Each row is a point. Any point is a mix of the corners, with weights that add up to 1. It lies inside the corners' shape when no weight is negative. Is each point inside? If not, which corners have a negative weight?
In the rows, zero is written as 128.

Corners:
(1): [ 94  76 114]
(2): [211 195 114]
(3): [ 33  91 131]
(4): [122 158  96]
Points:
[106  94 114] => inside
[ 50  91 117] => outside (2)
[118 161 116] => outside (1)
[185 178 115] => inside

Corners:
(1): [141 141 123 132  96  74 126 127]
(2): [129 167  97 122 165  79  97 185]
(3): [ 86  48 122  96  92 188 249 107]
(4): [105 124 192 125 120 129 144  86]
(5): [182 122 102  87 154 117 134 189]
(6): [154 159 175 120 155 105 209 119]
(7): [124 125 106 163  84 137 137 127]
(8): [ 84 179 122 105  85 150 142 111]
(9): [168 120 181 146 144 106 135 195]
Points:
[144 151 138 132 127  95 131 145] => outside (3)
[139 135 128 106 127 124 142 146] => inside
[159 113 131 101 134 127 165 169] => outside (2, 4, 7)
[108 115 144 117 112 131 174 123] => outside (5, 7)
[142 127 142 110 134 121 149 140] => inside
[172 153 139 111 173  74 118 182] => outside (3, 7, 8)
[115 122 127 115 113 137 180 119] => outside (9)

Corners:
(1): [ 61 112  88  89 151  99  73 154 166  66 126 131]
(2): [156 181 172 190  98  52 116  64 147 124 129 165]
(3): [144 202 121 220 101  56 118  40 112 103 113 150]
(4): [205 142 145  92  69 161 171 176  56 155 191   7]
(5): [141 183 179 132 113 121 165  74 131 166  58  99]
(6): [171 113 101 204  86 139 115  55  98 166 104  98]
(7): [135 192 157 177 143 179  86 117 130 154  85  65]
(8): [ 54  83 142 122  97 156 179 156 148  75  74 167]
(9): [114  89 127 115 119 176 147 156 162 152 180 162]
(10): [168  85  88 113 164 159 117 177 138  92 117  44]
(11): [138  90 167 200 143 192 129  75  79  95  90  84]
(12): [ 68 141 177 135 157  81 158 187 173 169 132 154]
(13): [191 158 177 101  87 164 171 112  54 155 116 140]
Points:
[143 145 187 112 120 164 146 133 120 167 150 120] => outside (3, 6, 8, 10)
[147 159 159 145 109 121 144  98 122 143 106 115] => inside
[107 128 131 159 147 115 120 147 145  95 113 100] => outside (5, 6, 9, 13)
[132 111  96 152 123 130 126 106 122  86 110  94] => outside (2, 7, 12, 13)
[139 140 147 147 117 147 137 107 124 145 109 111] => inside
[106 101 123 141 129 159 135 139 141 118 128 143] => outside (2, 4, 5)
[140 185 168 137  88  90 139  94 127 123 123 152] => outside (6, 10, 11, 12)

Corners:
(1): [127 171  86 134  80  99   7  94 117 130 180 100 137 138 118 126 109 142
 110 127]
(2): [159 175 150 102 129  87  87 101 169 156 154 104 133  98  99 118 126 129
 111 148]
(3): [153 119 132 163  94  99 111 108 122 192 155  97 147 136 161 107 143 142
 115 163]
(4): [179 149 120 167 112 116  42  67 123 157 128 107 134  99 177 118 157 109
 123 142]
(5): [150 161  83  85 165 120 161 152 104 115 141 158 162 155 129 147 149 145
 140 133]
(6): [108  89 175  98  92 171 145 193 162  89 133 125 101 157 111 172 112 126
 127 174]
(7): [131 168 104  67 134 124  88 166 138 152 129 112 111 155 116 112 120 117
 167  81]
(8): [188 147 136 145  79  94  96 128 122 101 176 129 149 129 138  52 134 120
 130 143]
(9): [143 133 139 118 150 118  54  76 115 123 151 115 176 121 115  82 151 103
 138 106]
(10): [ 79 110 167 137 161 156 125 159  99  86 118  61  47 160 113 130 126 162
  86 123]
(11): [110  97 116 115 160 187 118 155 178 124 160 146  85 143 129  95 174 159
 112 144]
(12): [159 164 114  93 147  80 103 135 175  63 112 145 132 158  92 129  62 163
 169 143]
(13): [ 91 205 126  30 148  92 169 155 166 135 180 129 125 158 175  80  85 156
 167 114]
(14): [ 75  89 149 115  72 144 153 173 165 104 114  80  85 163 142 124 153 117
  76  92]
(15): [ 85  76 170 165 108 148 129 176 138 119 151 160  64 112 114 118 159 177
 135  78]
(16): [ 79 103 129 151 128 206 166 131 173  97 102  93 106  94 113 105 122 128
 111 120]
(17): [128 146 189 162 127 183 130 173 129 134 110 150 123 172 109  92 134 126
  89 124]
(18): [ 72 142 128 168 141 199 140 140 145 118 146 115 101 142 125 128 198 105
 144 132]
(19): [ 87  97 128 118 115 141 178 128 137 119 118 179  78 129 107 113 131 100
 101 141]
(20): [185 117  91 164 121  81  51  78 136 144 193 111 139 126 152 141 113 122
  92  92]
(21): [100  69 116 160 152 143 107 212 129 119 148 148 117 120 112 101 145  92
  84 152]
Points:
[135 130 130 137 136 141  92 135 138 123 145 123 120 133 120 116 140 137
 126 130] => outside (13, 14, 19)
[142 139  94 117 131 111  75 121 145 140 154 123 139 132 120 140 148 105
 124 145] => outside (8, 10, 13, 15, 16, 17)
[146 136 135 130 114 114  93 125 133 120 144 107 140 137 132 121 116 128
 111 138] => outside (7, 11, 15, 18, 19)
[122 137 133 119 118 130 119 123 145 119 148 116 117 129 128 114 142 139
 127 146] => outside (7, 17, 20, 21)
[112 130 135 129 120 143 113 131 151 125 127 102 115 130 122 123 125 118
 114 127] => outside (5, 8, 11, 15)
